Each row is a point. To make a cloud, some directions were put in groups of two or more. Within a group, all points are equally far from the middle, so they leave a hole (a ring in 2 directions, a hollow ball in 3). The other directions are filled evenly. Then the cloud was stretched, turned, moved and blurred a little. Count the holes, and give their numbers of directions, smallest first.

Cloud, 19 rows:
-4,15,62
-23,-73,-36
-43,-59,24
44,-3,-16
13,-19,54
-12,-71,-2
40,45,-19
50,-20,2
-6,-41,37
46,-28,28
38,-33,6
58,-3,-3
-18,-72,-4
-50,-10,-62
8,-17,55
-78,23,-20
12,-52,-6
32,2,-26
-65,3,28
Holes: 1 (2)

Cloud, 27 rows:
-5,-31,-36,46
25,-72,-12,-45
6,-64,-9,35
-38,27,12,50
-59,-2,44,11
-4,49,6,36
-50,-76,-19,-39
-34,7,45,-29
19,-3,-43,-51
34,-29,24,-65
-54,30,17,29
-71,-30,19,-32
-14,26,-52,-11
-30,-13,-44,45
12,56,6,14
38,1,-45,-27
40,6,42,-44
-26,3,-63,-7
-39,20,42,31
-43,38,-30,7
-28,-45,17,55
-49,-39,-44,-46
-61,-65,-1,32
-21,-17,18,-67
-8,52,3,-17
58,-2,20,28
-88,-28,3,19
Holes: 1 (4)

Cloud, 30 rows:
28,-15,0,-29
-1,-54,18,23
-24,74,45,-37
-46,25,37,-40
27,-2,20,-13
4,-44,-29,54
-4,-56,-10,53
-32,-74,-36,3
-17,40,-28,-56
-5,-66,6,-2
-1,-54,-23,53
24,37,-11,37
-44,-43,-42,-1
-15,63,2,46
18,71,38,3
6,88,21,7
-9,18,-34,-65
-8,-3,-16,-73
-18,81,19,-40
14,-39,-54,30
36,20,5,-5
-17,83,23,-37
12,5,-18,60
-47,-20,-42,-1
-9,-73,-9,29
-18,-21,-1,-66
-35,-41,-55,-2
-19,-66,-3,-25
-22,57,2,-58
24,38,-10,37
Holes: 2 (2, 2)

Cloud:
-7,-25,3,73,17,-39
-44,3,34,-37,-36,78
-12,35,-34,-61,48,13
44,-50,-14,-10,9,-22
-52,58,52,-45,11,-93
-69,-23,2,-55,5,22
-24,-26,-33,-4,-19,9
-28,21,-32,-49,21,-13
-23,31,-32,-34,-72,-45
-30,101,19,-74,-25,2
-24,-95,-46,-17,40,-21
6,3,2,14,53,-48
-37,71,29,-32,23,2
18,12,-6,-70,17,-110
34,23,45,-17,-21,2
23,-53,-31,-29,-9,26
17,-85,-33,13,-52,28
60,-13,42,1,21,-66
-28,-54,-23,8,19,21
-6,-57,4,18,40,43
-3,-68,-45,9,-60,54
-3,34,-29,20,-23,6
2,7,-24,-5,-61,-15
-16,16,7,-86,-49,-29
-16,-36,35,53,-12,-46
-9,1,3,59,23,-65
-7,60,-12,-4,16,-25
20,6,-11,11,-42,-19
-5,-7,20,42,-14,-10
0,53,20,20,-21,-31
-57,5,75,-50,-40,-1
-17,49,-43,-5,27,-22
-4,-46,-15,-17,-43,34
-38,-37,1,-18,-49,25
-16,24,-3,-53,20,-23
-33,55,42,-67,-36,4
21,-11,19,-28,10,17
31,-51,9,22,-5,-79
-20,-47,9,-65,45,-72
-40,-7,-46,-41,-55,-21
34,-20,-23,39,9,-10
-44,25,9,-87,-16,-20
-9,2,-33,-96,-51,-14
2,-49,-38,-30,22,-7
-48,22,18,-119,-15,1
-22,-58,-10,-28,-24,-22
2,7,-56,-4,42,-27
1,26,31,-73,-35,-19
-9,6,-1,1,57,10
Holes: 0

Cloud:
6,40,-49,-6,-4,20,-60,18
-22,6,47,-34,-6,19,-6,-41
8,-2,75,-3,12,44,-3,30
-14,-6,-18,-79,-90,45,-42,-13
38,-27,31,-4,58,-5,-61,-52
-39,13,32,10,10,33,-43,-21
-31,-68,-27,-22,61,-20,3,-31
23,-14,-10,64,-8,18,-17,60
-17,34,-42,-20,12,41,-31,-13
-59,-32,-22,41,6,-10,45,-33
11,35,-53,-39,41,1,-1,9
-2,-48,-33,-29,-9,61,-68,-34
25,-3,-58,34,-34,-16,-66,3
3,9,25,74,-22,-18,4,27
-29,-60,52,-50,12,-8,-11,-60
7,39,-15,-80,-56,29,-6,-31
-54,-63,36,14,-39,11,9,-45
4,-17,13,73,-45,11,-20,2
-8,-30,-52,5,53,23,-62,9
-75,-14,4,6,-14,-8,-36,13
-41,11,9,-35,33,27,-22,67
33,32,-34,-36,-9,71,-2,-40
27,-34,-28,84,13,-11,-21,16
5,-72,5,-17,48,6,-70,17
10,-23,-9,33,-39,-21,31,-35
-58,-22,-51,-43,-10,81,2,2
-34,-54,-50,29,-40,-18,-39,-17
43,-61,-18,-44,-40,85,-9,12
3,19,-56,-41,-75,53,-35,-12
5,-9,-32,31,-43,55,-58,-19
-41,-19,17,42,-75,18,1,-37
3,-5,-26,52,-91,34,-15,13
7,-67,6,39,4,24,-29,-52
-3,-60,47,24,9,-1,0,53
36,8,-72,-12,-13,5,33,-42
-43,11,25,33,51,-11,-9,-24
10,-65,5,-68,41,77,-15,-43
0,-53,-13,-31,-20,22,-61,17
-15,1,5,16,6,58,-56,-58
-17,6,6,-54,59,-35,-42,-61
-18,-21,-19,13,-42,-7,-41,30
23,-49,-22,-73,-80,35,14,14
-16,16,6,-14,-66,5,-2,15
-5,-62,31,29,68,3,9,-14
-23,-80,-67,33,5,42,-23,-9
9,-20,39,4,-65,-4,7,-20
38,-45,-30,-16,12,42,-30,-46
13,34,-28,-13,-42,24,19,-88
-11,-19,-14,-10,1,40,-83,2
-5,-14,-28,-40,22,39,-40,61
26,19,-34,-86,21,30,-42,10
-12,-28,-12,-26,-66,10,45,-3
-53,-88,3,69,-46,59,16,-4
-31,-17,22,-10,-76,54,-3,21
-22,-17,-46,30,-8,-70,-32,-29
-60,-25,-41,-34,-9,70,-25,7
-37,-45,-1,-50,-64,61,-67,-11
-8,-5,-18,-84,8,81,12,-9
-40,-13,7,83,-8,21,-50,-19
-34,-62,-45,34,-23,42,-52,-9
26,-69,-5,-39,-45,15,15,-23
9,21,57,3,16,-7,-8,-20
-1,-36,15,34,-16,81,-9,3
-26,-35,-62,-22,27,-35,-32,-41
-22,-66,64,-6,46,16,26,-3
-3,9,7,84,11,34,-6,44
-19,-24,36,46,6,-5,34,15
17,-44,60,5,39,-33,-33,-13
-14,18,34,-66,-60,58,1,10
9,-29,46,-29,-5,74,63,-17
38,-9,-34,-95,-28,-2,-55,-16
-9,-48,-24,23,-84,55,-6,17
11,-10,24,-19,29,45,-24,-67
-57,-42,-73,-20,-50,33,45,-11
-36,-19,-7,-19,-34,-1,12,42
-57,19,-58,-4,17,-15,-15,-23
25,27,-31,32,31,35,-50,12
24,-56,-23,-55,12,2,-58,-60
15,-37,15,-45,49,-49,-47,-56
-59,-9,30,6,-28,34,-4,-26
-61,21,-52,14,-42,34,1,-32
5,-26,-43,-68,24,11,-82,-26
-65,-35,18,45,6,57,12,-49
Holes: 1 (4)

Cloud (81 x 8):
13,51,-21,-47,53,-12,48,-13
-9,-54,2,-14,59,-30,-58,-6
-18,12,68,86,-39,-1,-14,-31
-22,-32,-58,-9,9,40,-27,8
-26,4,20,-7,-3,48,64,-78
-13,-8,9,-33,30,35,7,35
49,-5,33,2,-5,5,61,-15
-31,-59,-29,-17,51,-79,11,-36
4,41,19,17,45,4,13,34
5,16,14,-22,-41,69,-21,58
-44,69,13,57,-38,50,-7,-17
33,23,40,-22,7,65,18,-43
16,-2,-55,-56,45,-20,52,-6
31,27,62,50,-26,-12,-22,-55
28,-9,43,92,-17,35,-2,-1
-46,-17,-9,-35,-1,32,12,-7
-26,-34,9,38,-20,81,-21,-47
16,-35,67,16,-13,-15,31,-9
-22,30,34,91,-1,34,7,-49
-41,-13,1,30,13,-9,90,-68
-21,-52,8,-58,35,-17,8,-40
-43,31,19,39,0,-29,72,-32
71,9,-8,-11,25,-3,-13,45
62,-59,65,-19,25,0,9,-24
65,-14,30,-1,34,-26,52,-16
-8,-24,-13,55,-29,2,-21,23
33,8,78,-13,-6,-6,39,-50
45,-4,-13,2,-25,30,31,23
15,32,56,-2,35,-50,44,-75
20,22,1,-61,11,-69,-11,60
-39,18,-14,15,27,-40,76,-18
-21,1,-9,26,24,-30,-54,29
23,68,-52,-35,-12,-1,23,16
-42,-1,-28,-45,19,-22,5,38
-28,23,22,0,-33,20,-22,-72
23,-44,10,0,-16,-60,-40,17
24,-82,60,36,36,13,4,2
27,-35,33,-23,41,-9,-36,67
6,-15,39,74,40,33,64,-52
22,-55,31,12,35,-70,17,-75
-4,-48,75,78,-23,24,-39,-27
-3,78,39,27,-78,69,-13,17
6,-42,-15,-12,41,55,-25,3
36,-14,57,67,-40,82,-18,3
-57,31,-38,-2,4,-47,0,11
0,42,-25,1,22,5,-29,-19
-37,19,-33,0,-15,44,-48,32
-47,-8,-58,-22,9,-23,12,26
-23,-52,-36,37,14,-4,-34,3
-8,-22,77,34,39,31,25,-64
-20,-24,-20,15,50,-72,-7,-42
-4,-82,38,57,52,-25,16,-76
-38,61,36,31,-24,-45,0,4
17,-25,-7,-3,-26,34,19,44
16,21,16,57,32,25,41,-74
10,2,-13,-64,42,-96,-12,-5
0,14,-67,-34,14,25,-23,6
-21,3,52,17,34,-31,66,-100
-21,-37,-49,-42,50,-16,46,-1
10,19,-15,-39,-31,-39,-76,59
49,15,86,-32,7,8,-13,-1
45,-31,16,-11,41,-10,-23,74
46,3,-33,-26,3,3,-56,33
-4,47,-28,-5,14,17,-31,-17
16,-23,67,14,-32,-29,-11,-56
5,-19,18,4,51,-65,-18,44
-10,51,-29,15,-39,-22,-12,49
29,-29,4,-62,43,-90,-43,10
29,69,33,43,-36,-2,-28,-15
46,-22,40,-3,8,63,33,-53
-15,-22,-63,-50,8,-39,-11,-14
-15,-56,-41,-43,33,-13,45,-31
54,-34,15,-40,-2,32,17,12
67,-77,63,-3,21,-18,-50,11
48,-65,52,-49,36,-21,-10,-24
8,-22,-49,-74,27,-40,26,-4
47,-31,-6,-34,30,5,-69,9
26,67,36,-6,-12,30,67,-49
0,-23,-65,9,19,30,31,-26
29,-7,-24,-22,-33,44,-32,75
-16,3,-30,-6,-5,67,-33,52
Holes: 3 (2, 3, 3)

Cloud, 95 rows:
4,1,20,13,-18,12,6,34,92
-43,4,18,70,-36,0,39,50,-27
16,15,24,36,17,-33,28,28,26
33,31,25,71,16,7,28,72,22
-38,-6,1,26,-56,42,-50,-5,42
-30,10,-34,38,15,19,5,-44,-40
48,-72,68,-11,-38,38,20,3,-1
17,-21,22,-1,-21,47,26,53,-60
-26,-59,46,-12,-84,30,-5,-35,-18
-8,-24,-4,-59,27,55,29,-2,4
18,-32,92,25,-16,-8,35,-15,-5
22,16,20,13,-58,-40,50,-40,-14
-11,7,57,38,16,19,-15,62,9
9,-6,-14,75,-38,-24,-55,-1,11
67,-26,-22,9,-69,10,-32,19,-19
-31,43,37,22,-58,30,46,-8,-29
4,-32,68,9,-19,73,-28,39,0
10,20,-12,32,21,12,-19,53,-8
-10,-37,31,14,-49,88,9,26,-21
-51,22,30,-3,2,13,92,1,12
69,7,9,74,-27,3,4,35,41
102,-14,13,7,-39,18,20,30,13
36,-75,-64,43,-10,40,-44,-7,17
41,-38,-12,6,-27,30,-81,2,38
81,-9,-19,-11,-11,-11,40,1,-13
-23,21,5,14,-76,13,22,49,-3
42,-34,22,6,-29,4,-84,-5,12
-35,-41,62,38,-25,-7,-5,-37,-35
29,-40,43,99,-41,-21,9,11,22
7,-40,3,29,-58,75,-33,-20,-25
-1,0,86,34,-53,11,35,-32,-3
0,16,34,-22,-24,59,64,-21,18
63,6,64,20,15,24,-37,-23,-5
52,-7,41,13,-10,66,46,-21,-22
94,-24,-24,-3,-45,3,23,8,-3
-3,6,77,0,-72,14,28,42,-32
11,-36,31,94,-9,10,67,53,-7
17,27,45,-50,6,57,-46,-4,4
43,-88,51,24,-90,2,-13,23,11
-14,-46,40,-35,23,47,-10,32,7
53,0,11,-18,-69,19,-40,17,9
25,-21,75,26,-66,21,9,26,-50
42,-41,40,109,-34,16,32,22,-46
-49,-21,-14,33,-13,62,26,38,68
64,23,20,39,-12,56,-19,-34,20
-31,-43,74,-41,-52,11,20,10,-20
42,-84,25,47,-87,9,19,50,-4
20,-10,31,84,-41,-7,14,20,49
9,37,55,21,-1,84,-13,-27,-1
74,-2,4,-12,-56,-23,37,-8,7
9,1,-40,76,20,35,4,-15,31
45,-48,53,99,-8,39,3,2,-14
36,-8,-18,-54,-3,10,33,45,-3
45,34,-3,19,-52,-32,10,-31,-37
20,-50,24,-35,-16,20,-38,-43,-46
46,15,0,45,-44,34,-70,-32,4
11,-71,-8,14,3,67,-37,-5,26
50,44,61,-12,22,11,-1,15,54
-50,-56,-58,42,-42,32,11,4,-6
19,41,65,15,-39,-1,9,-11,49
25,7,-33,78,-30,19,-63,-16,6
40,30,-4,17,-23,-38,52,0,-12
50,-69,49,72,-37,25,29,47,17
-16,6,4,31,-58,22,-62,-8,39
-30,15,93,53,-20,64,12,29,6
18,-50,0,49,-35,-31,5,12,55
-16,-23,-18,97,-5,29,51,-14,-30
43,-71,0,38,-21,50,-66,11,-5
36,-37,-12,37,-13,84,-6,1,39
-40,-20,4,90,-19,-17,39,-17,-15
-54,-78,17,-13,-49,2,6,-38,-32
-36,-43,34,31,-8,-8,2,31,-31
20,18,10,-30,-28,67,-17,-12,-30
-6,14,19,51,17,54,69,15,-60
43,-44,43,87,9,57,4,1,0
81,4,26,63,-43,-1,23,40,24
35,31,8,40,57,14,14,45,21
-9,-72,17,-1,-90,-13,51,11,-55
67,23,-13,66,-8,43,-6,4,33
9,-9,16,-20,-6,-31,67,45,24
9,-39,-28,30,-31,-12,-28,51,16
-46,-29,7,32,-54,4,-26,32,42
-38,-18,3,-3,-32,51,38,-3,-65
12,-9,-23,60,35,29,-4,-13,-51
19,-21,48,25,31,13,0,-36,-38
37,21,35,10,57,35,-10,-8,24
20,42,17,19,-25,-28,75,28,-7
28,-17,30,-54,-15,78,-19,2,9
-21,-35,28,7,-65,51,-41,-53,-11
-41,31,3,65,-40,48,-16,17,23
57,-38,-8,-16,-3,5,-31,-36,42
-31,-52,66,27,-70,8,-28,-24,-13
-24,-44,-16,1,-36,-35,44,15,28
39,-44,-70,44,-56,12,-45,7,-2
86,-36,0,-19,-53,34,-20,15,3
Holes: 3 (2, 3, 3)
